Each point is reached from the start by the listed moves, each made once or not at all, plus a little noise. Say if it took an odd or an even number of moves. Then give how often each move was made.

Moves:
(1): [ -3 -12  37]
(2): [-14  21   7]
(3): [-38  -6  -6]
Start: [-8  4  9]
Points:
[-9  3  8] => even (0, 0, 0)
[-60  18  10] => even (0, 1, 1)

Moves:
(1): [ 13  10   5 -17  -3  -2   0  27 -22  -5  -9 -12]
(2): [ 15   2   3   4  -7   7  -6  -3   3   8 -10  -8]
(3): [  5  -3  -6 -12  15   2 -10   6   7   3 -10   0]
(4): [  7  -4 -10  10   3   5  -1   3   2  -9 -18   6]
(5): [-17  -8 -33  18 -10  14  10 -18   8  23 -18 -20]
(6): [ 20 -32  14  -3  -6  20  -5   6 -33 -11  19  10]
(7): [  1   6  -4 -10  -8  12   2  -4  10  -5  -8  -8]
(8): [ -1 -14  10   7   1   3   6  13   4  -3  -8   1]
(9): [  5 -15   7 -15 -15 -15 -24  13  -6 -10   8   8]
Start: [ 14 -26  -4  -3  12  -6   3  -3   2 -13   5  -4]
Points:
[ 27 -45  -7  -7   1 -17 -22  13  -3 -33  -5  10] => even (0, 0, 0, 1, 0, 0, 0, 0, 1)
[ 46 -28  12 -30 -14 -16 -27  34 -26 -22  -7 -15] => odd (1, 1, 0, 0, 0, 0, 0, 0, 1)
[ 35 -60 -27   5  -3  31   6  15 -43 -16 -21 -21] => even (1, 0, 0, 1, 1, 1, 0, 0, 0)
[ 40 -56  11 -19   5 -10 -31  24  11 -17 -16  -3] => even (0, 1, 1, 0, 0, 0, 0, 1, 1)
[ 43 -56  -4  -5   2  31  -1   2 -18 -40  -1   4] => odd (0, 0, 0, 1, 0, 1, 1, 0, 0)
[ 28 -56 -19  -6  -5  28   8  11 -46  -7  -2 -25] => odd (1, 0, 0, 0, 1, 1, 0, 0, 0)
[ 21 -55 -26   0 -11  -2  -8  32 -13 -18 -40 -20] => odd (1, 0, 0, 1, 1, 0, 0, 1, 1)

Moves:
(1): [-3  2  2  6 -5  4  0  3 -1 -4 -6 -3  0  1  4  6  5  9  0  4  4]
(2): [ 0  2 -4  2 13  0 -7  3  2 -4  0  6  0 -8  1 -8  4 -5  2 -2 -6]
(3): [ 2  2 -1 -7  0 -2  6  2 11  1  1 -2  0 10  3 -4 -5 -3 -1 -4 -3]
(4): [ 3  4 -6 -2 -2  7 -7  2 -1  2 -1  1 -2  3  0  0 -3  0 -1 -2 -2]
(5): [ 11 -13  -2   1   5   1  -7  -1  -3   4   3  -1  -5   7  -8  -2   4  -3
   8  -2  -3]
(6): [-1 -6  1 -3  4 11  3  4 -3  1  0  4  3 -2 -4  2  6  1  1 -2 -1]
(7): [  3  -2 -13   7  -5  -3   3   8  -4  10  -1  -6  -5  -2  12   0  -1  -6
   5  -5  -7]
(8): [ -2  -4 -11   0  -2   3   4   9  -7 -11  -1   1   3   1  -3  -3  -8  -2
   4   4  -2]
(9): [ 5 -6  2 -2  0  0 -1  0  0  0 -1  5  4  3 -1  1 -2  3  0  4 -4]
(10): [  7   6   0  -7  -6   4  -5   2  -2  -3  -6   1   5   6  13  -1  -8   7
  13 -10   0]
(11): [ -2  -1  -4   2   5  -4  -7   4   2   2   3 -12   3  -9   6   4  -3   2
   2   2  -3]
(12): [  4  -3  -1  -1   0   1  -4   4 -11  -1  -3   2  -4  11   7   8   9   4
  -2  -6   2]
(13): [-1  0  4  7 10  4 -4  2 -7 -6  0  3 -2 -6 -2  7  1 -8 12  3 -9]
(14): [ 4 -3 -7 -2  2  0  0 -4  4 -7 -6  2  4  2 -8  4  6 -4 -3 -2 -2]
(15): [ 1 -9 -1  7 -8  0  6  4  1 -3  4  0 -7 -2 -1  2 -3 -7 -3 -2  5]
(16): [ 0  2 -1 -8  1  0  0 11  5  0 -1  3 -4 -1 -3  1  0  1  3 -3 -3]
(17): [ -8   1   6  -4 -10   3  -1  15   5  -3   5   8   7   7  -2  -5   5   0
   6 -10  -2]
(18): [ -5   2  -1  -7  -5   7   8  -1  -6 -11  -2   0   0  -4   2  -5   2   2
   4  -1 -14]
Start: [  9   1   1   2  -9 -10   7  -2   0  -3   1  -1   1  -8  -6  -3  -3  -1
   9 -23   0]
Points:
[  8   0 -27 -11 -13   8  13  26   6 -11 -10 -13   2 -10   5   6   5   1
  16 -37 -32] => odd (1, 0, 1, 1, 0, 1, 1, 0, 0, 0, 1, 0, 0, 1, 0, 1, 0, 1)
[ 11 -14  -3 -24  -5  -1   4  34  13 -10   0   9  14  14  -7   9  13   2
  13 -46 -16] => even (0, 0, 1, 0, 0, 1, 0, 0, 1, 0, 1, 1, 0, 1, 0, 1, 1, 0)
[ 15   2  -3  -4 -18   4 -11  33  -2 -14   6  -2   1  13  17   7  -9  -6
  35 -52 -11] => even (0, 0, 1, 1, 0, 0, 0, 0, 0, 1, 1, 1, 1, 0, 1, 0, 1, 0)
[ 19  -3 -18 -28 -18   7  -4  39  11 -31  -4  11   8  12  12  -6   0   0
  27 -60 -32] => even (0, 1, 1, 1, 0, 0, 0, 0, 1, 1, 1, 1, 0, 1, 1, 1, 1, 1)
[ 16 -20 -22   4 -18  15  16  38 -26 -28 -10  -9   2   0  27  14 -10   2
  42 -36 -32] => even (1, 0, 1, 0, 0, 1, 1, 1, 1, 1, 1, 1, 1, 0, 1, 0, 0, 1)
[ 17  -9 -27  26  -4  -1  -6  37 -27 -22  -8 -10  -6 -15  29  12  -8  -6
  40 -36 -17] => odd (1, 1, 0, 0, 0, 0, 1, 1, 0, 1, 1, 1, 1, 0, 1, 0, 0, 0)
